Rows are points. The points of each table are mixes of a few directions, plus a little noise. How many directions does each table use, and how many do they share? Where both have some left over, give the other angles between the two spaces (their principal angles), to ten degrees, smallest first.
(in the rows, 128 means zero)

First (4 x 3)
[[114 175 148]
 [158  26  85]
 [128 129 128]
 [112 183 151]]
Second (4 x 3)
[[102 139 159]
 [129 202 132]
 [177 120  70]
 [104  52 151]]
Directions: first 1, second 2, shared 1

First (7 x 8)
[[161 122  46 125 134 165 144 122]
 [151 144 148 129 153 156 133 122]
 [ 81  76  12 124  57  67 123 144]
 [151 155 189 130 164 158 130 120]
 [ 95  87  30 125  74  85 126 139]
 [112 150 240 132 145 112 114 129]
 [145 163 230 131 170 152 125 120]]
Second (10 x 8)
[[ 59 129 103 144 175  69 105 196]
 [208 124 153 107  75 197 156  46]
 [155 118 123 110 116 154 141  89]
 [ 98 165 173 180 123  89 103 204]
 [205 121 148 104  79 195 155  46]
 [152  96  88  83 134 161 149  63]
 [ 46 123  88 138 189  60 104 200]
 [118 146 151 152 122 113 118 160]
 [ 70 124  99 135 171  80 111 179]
 [169 134 154 128  95 161 139  96]]
Directions: first 2, second 2, shared 0; angles 50, 60

First (10 x 12)
[[121 162 133  87  53 104  81 173 142 193 104 167]
 [122 158 132  92  61 106  86 168 141 186 106 163]
 [133 104 124 157 182 145 162  96 118  82 145 100]
 [132 109 125 151 170 141 154 103 120  92 142 106]
 [130 117 126 141 152 136 143 114 124 108 136 116]
 [131 116 126 143 156 137 145 111 123 104 137 114]
 [135  96 123 167 201 151 173  85 114  65 152  90]
 [122 157 132  93  64 107  88 166 140 183 107 161]
 [117 182 136  63   7  89  53 200 151 232  89 190]
 [138  80 121 185 235 162 194  64 108  36 163  73]]
Second (8 x 12)
[[119 153 139 157 133 175  70 138 163 152 171 134]
 [ 86 114 144 101  89  95 129 159 144 127  64 145]
 [110 142 134  89  61  95 112 189 133 170  82 160]
 [185 148 104 112 128 117 134  88  95 151 163 126]
 [ 74  73 147  81 108  49 167  83 141  70  13 128]
 [156 145 121 172 176 183 104  93 133 127 205 111]
 [202 138  94 187 211 192 170 119  75 114 237  89]
 [ 92 111 141 126 119 118 137 156 141 112  89 132]]
Directions: first 1, second 4, shared 1

First (9 x 20)
[[171  92  83 162 149 165 162 132 108 135 145 151 170 132  77  86 110 151
  196  78]
 [ 92 125 129 122 145 206 189 122 124  89 185 137 172 148  83 117 123 125
  205  81]
 [156  71 103 127 122 148 164 143  69 153 110 159 209 105  88 111 112 141
  149  89]
 [124 129 107 128 165  88  85 142 140 143  54 122  83 134 164 126 119 140
   96 147]
 [138 141 168 136 101 131 105 128 147 137 193 154 128 123 134 133 148 134
  140 124]
 [148 157 129 136 105 100 124 106 148 123 149  98  89 130 138 127 137 107
  101 166]
 [108 132 130 118 110 110 126 122 117 108  58  80 112 115 146 179 123 118
   59 157]
 [ 84 172 163  77 123  84 111 117 152 131 143 116  83 137 176 128 149  84
   84 189]
 [132 131 140 147 132 121  87 139 146 133 115 136 106 127 147 145 131 152
  121 122]]
Second (8 x 20)
[[142 117  99  83 162 135 157 155 136 210 106 134 137 121 104 108 134 134
   99  74]
 [127 107 153 146 119 121  76 102  55  85 116 142 164 125 162 129 124 138
  157 167]
 [133 154 144 121 118 151 132 120 153 143 153  97 109 127 120 156 148 132
  100 104]
 [107 129 135 172 104 101 115 125 141  53 129 143 111 135 147 132 107 117
  159 185]
 [117 112 112 138 133  99 130 149 137 116 101 157 125 128 134 113 108 123
  139 148]
 [132 171 143 149 100 165 156  86 153  80 206  79 106 145 107 140 143 109
  148 134]
 [122  96 115 147 134 102 115 125  82  88 106 164 158 131 143  94 103 121
  176 171]
 [144 138 123  68 154 149 142 163 166 249 106 108 113 112 107 152 157 150
   45  39]]
Directions: first 6, second 4, shared 2; angles 60, 90

First (11 x 32)
[[161  87  78 160 121  65 108 108 161  98 136  78 156 156 100 140 113  63
  159 124 118 139 140 136  97 162 167  81 207  62 138 125]
 [102 148 167 110 124 171 138 136  94 153 119 158 115 119 133 117 145 176
  109 143 132 120 123 125 149  93 101 165  82 161 120 142]
 [160 140  84 128 161  94 130 143 191  98 145 121 118 102 171 145  92  80
  135  74 135 135 119 120 113 194 152  81 136 143 137  78]
 [107 147 160 112 126 164 137 135 102 148 121 154 116 118 135 119 141 168
  112 139 131 122 123 125 145 101 105 158  88 158 121 138]
 [116 151 147 111 137 156 139 141 120 139 126 153 111 109 149 124 131 154
  113 121 134 123 120 122 142 120 112 145  88 165 124 122]
 [ 87 155 189 103 117 194 142 137  71 166 113 171 110 119 129 110 157 202
  100 157 132 117 123 125 159  69  86 187  62 172 115 155]
 [100 102 165 138  86 149 119 104  63 155 110 122 148 168  68 111 166 166
  129 192 117 123 142 140 136  59 111 170 142  90 120 187]
 [154 111  90 144 135  87 119 123 163 104 137 101 139 134 127 139 110  82
  146 110 125 135 131 130 108 164 154  91 169 101 136 111]
 [155  99  88 151 126  79 114 115 158 103 135  91 148 146 112 138 114  77
  151 121 121 136 136 134 104 158 158  90 186  81 136 121]
 [131 126 123 130 129 123 127 127 132 125 129 124 129 129 127 129 126 122
  130 126 127 129 128 128 126 132 131 123 133 124 129 126]
 [136 143 117 120 147 125 134 140 153 120 135 136 116 108 157 134 113 118
  124 101 134 129 121 122 128 154 131 115 114 152 130 103]]
Second (10 x 32)
[[109 137 193  96 133 131  30 196 103 100  82 153 125 107 186 131  86 198
  139  55 164  96 146 139  48 108 114 141 139 125 105 137]
 [139 132 100 136 133 127 170 104 148 139 149 120 123 127 119 127 138  98
  121 147 114 142 116 121 162 148 132 117 116 142 137 115]
 [155 114 106 182 144 145 174  96 152 125 145 133 141 121 129 110 145 108
   82 169 100 129 127 113 159 106 158 104 133 100 135 118]
 [117 121 116 121 118 108 111 141 121 115 123 125 139 143  97 149 129 121
  156 121 147 126 143 137 103 126 135 140 144 112 138 135]
 [135 140 114 120 138 125 145 127 146 130 139 127 117 118 141 131 122 113
  128 118 126 135 117 123 141 154 126 118 114 152 130 110]
 [107 127 193 107 110 146  74 145  82 140  97 132 125 132 148 110 120 189
  129 118 132 113 132 138 104  96  98 150 131 126 102 161]
 [126 124 107 129 120 119 148 113 129 134 139 117 131 142  97 136 141 106
  140 146 126 138 127 130 142 136 129 132 129 128 138 131]
 [155 136  57 148 135 130 249  54 172 168 187 101 112 133  95 119 163  46
  111 191  84 171  91 110 233 179 131 103  94 168 149  99]
 [138 126 120 145 143 127 124 138 144 108 127 139 135 116 142 132 121 125
  115 117 132 120 135 123 114 123 147 116 135 114 132 115]
 [ 99 124 175  96 106 122  55 166  83 121  93 132 133 141 125 136 114 177
  160  99 156 111 146 146  73 104 108 158 145 116 114 159]]
Directions: first 2, second 4, shared 1; angles 40

First (8 x 32)
[[147  67 135 103  17 114 125 160  24  62 195 125 184  90 147 116  89 163
  190 145 129 121 142  81  15  85  87  60 100 108 249 140]
 [112 184  79 158  99 144 140 170 241  37 131 158  94  74 171 151  91 166
  141 110 136 200  94  87 124 173 162 130 136 134 165 146]
 [122 116 122 113 108  99 146 144 141 159 131 114 120 146  80  99 120 125
  134 144 120 121 140 154 109 125 152 122 134 124 121 133]
 [124 133 147 134 178 112 106  89 104 188  99 122 141 155 107 109 171 108
  115 112 127  90 128 124 180 120 130 134 114 125  77 105]
 [155 133 163 148 176 133 108  86 108 209  94 136 128 162 133 129 184 104
  102 118 124 107 129 150 183 128 106 151 152 149  66 116]
 [ 71 147 111 113 204 137 115 100 127  93 111 107 137 125 115 133 123 112
  108 107 140  96 122 101 178 122 152 139  70  96 101 101]
 [184 147 141 165  98 137 140 144 189 178 114 161  89 138 154 141 150 134
  120 136 117 179 121 170 131 161 116 151 207 176 107 154]
 [108  98 127  89 143 149 144 131  92  99 148 100 130 135 117 146  96 112
  114 151 131 110 149 157 103 109 120 137 111 112 137 129]]
Second (10 x 32)
[[114 124 117 117 114 136  96 113 115  88 128 128 136 108 145 137 115 137
  150 123 131 100 119  87 132 127 130 134 111 121 141 126]
 [ 85 125  97 114  92 116  94 129  94  25 151 124 171  74 145 117  93 161
  180 105 141 102 110  24 103 112 141  87  54  88 202 115]
 [166 110 149 123 111 142  57  66 127 203  80 139 102 157 143 144 165 113
  143 143 112  53 123 138 181 149 118 201 192 174  53 137]
 [166 123 154 146 111  89 128 122 128 232 109 137 126 165  93  90 174 121
  131 132 114 123 135 158 137 129 127 123 166 150  92 130]
 [166 130 155 147 138 108 157 135 144 227 114 133 111 171  97 107 166 111
  102 139 116 150 142 195 136 133 124 132 175 153  84 134]
 [158 142 155 160 153  89 217 178 153 226 138 128 120 174  72  88 159 113
   80 134 120 209 151 220 106 122 128  88 157 136 112 131]
 [123 131 125 125 145 145 142 134 137 113 131 125 118 127 135 145 118 123
  112 132 131 142 131 144 128 131 125 137 130 128 126 131]
 [ 90 146 106 115 196 193 192 166 159  25 159 112 105 106 160 191  71 117
   69 135 145 196 136 171 110 131 121 140 105 109 154 134]
 [108 114 109 101 106 163  45  78 108  57 113 129 130  94 177 165 107 138
  168 126 132  51 108  55 154 136 126 173 113 128 130 127]
 [103 135 113 132 113  98 151 160 113  84 157 124 161 103 113  98 112 148
  145 111 137 155 125  88  91 110 139  67  76  95 187 117]]
Directions: first 5, second 3, shared 2; angles 60

First (8 x 32)
[[147 129 137 139 115 121 146  96 140 109 133 124 121 128 118 138 128 123
  121 128 132 121 123 112 138 119 125 134 126 135 134 132]
 [147 131 128 157  91  88 159  60 125  89 144 124 123 148 103 143 114 136
  126 122 150 116 116  68 139 107 134 147 125 145 155 134]
 [129 168 135 107 167 164  99 235 201 154 124 130  82 127 141 119 160  73
   82  84 100 109 165 249 118 168  59  86 154  63 101 151]
 [ 91 121 108 114 142 128 100 166  92 156 122 136 149 134 142 111 120 148
  149 132 129 142 130 132 110 137 144 126 128 126 126 119]
 [135 123 134 129 127 132 134 115 129 125 127 126 130 121 128 131 129 128
  129 135 127 129 124 123 133 124 133 131 125 135 126 126]
 [120  81 132 118 129 145 133  81  68 139 114 128 177  96 142 125 115 169
  173 186 128 160 101  74 134 106 192 151 102 180 121  97]
 [103 113 108 136 111  98 126  99  73 126 132 133 157 144 124 123 104 165
  158 140 148 140 114  67 119 115 165 148 120 153 147 117]
 [152 159 144 125 143 148 127 171 197 126 130 124  85 126 126 134 153  81
   85  96 111 106 150 200 133 147  73 103 145  87 114 150]]
Second (9 x 32)
[[124 150 127 132 102 133 158 116 171 109 133 152  82 113  92 116 130 105
  121 115 115 104 146 134 141 143 118 126 163 128 141 144]
 [114 162 142 144  78 142 187  57 127  94 136 141 109 110  99 106 116 134
  181 175 124 106 131 101 162  98 162 112 154 167 148 153]
 [176 132 161 146 109 128 142  70 125  92 135 101 132 131 135 150 121 142
  131 166 141 117 108  92 151  81 131 123 110 146 131 134]
 [170 112 131 119 126 112  58 161 127 114 129 127 105 142 134 147 102 164
   82 129 142 113 121  80 112 117 103 144 129 111 134 105]
 [138  90 128 127 161 124 131 118 109 148 121 105 176 128 152 148 146 122
  122 119 132 161 109 135 121 132 137 145  87 132 109 110]
 [ 77 177 110 154 112 109 201 105 147 125 143 135 124 149 102 106 148  81
  159  89 127 121 147 177 138 147 126 107 146 122 144 173]
 [ 67  82  72 127 158  81 127 142  70 175 123 136 195 153 134 124 133 131
  141  74 143 179 118 116  90 170 159 169 100 131 132 102]
 [150 163 165 108 145 183  85 186 142 133 122 111 107 117 164 120 130 135
  131 177 112 108 139 183 137 101 103  74 137 106 103 143]
 [136  84 114  95 163 139  64 197 134 161 110 143 124 110 140 134 127 137
   85 108 116 143 131 133 101 163 114 152 127 109 110  89]]
Directions: first 3, second 6, shared 3
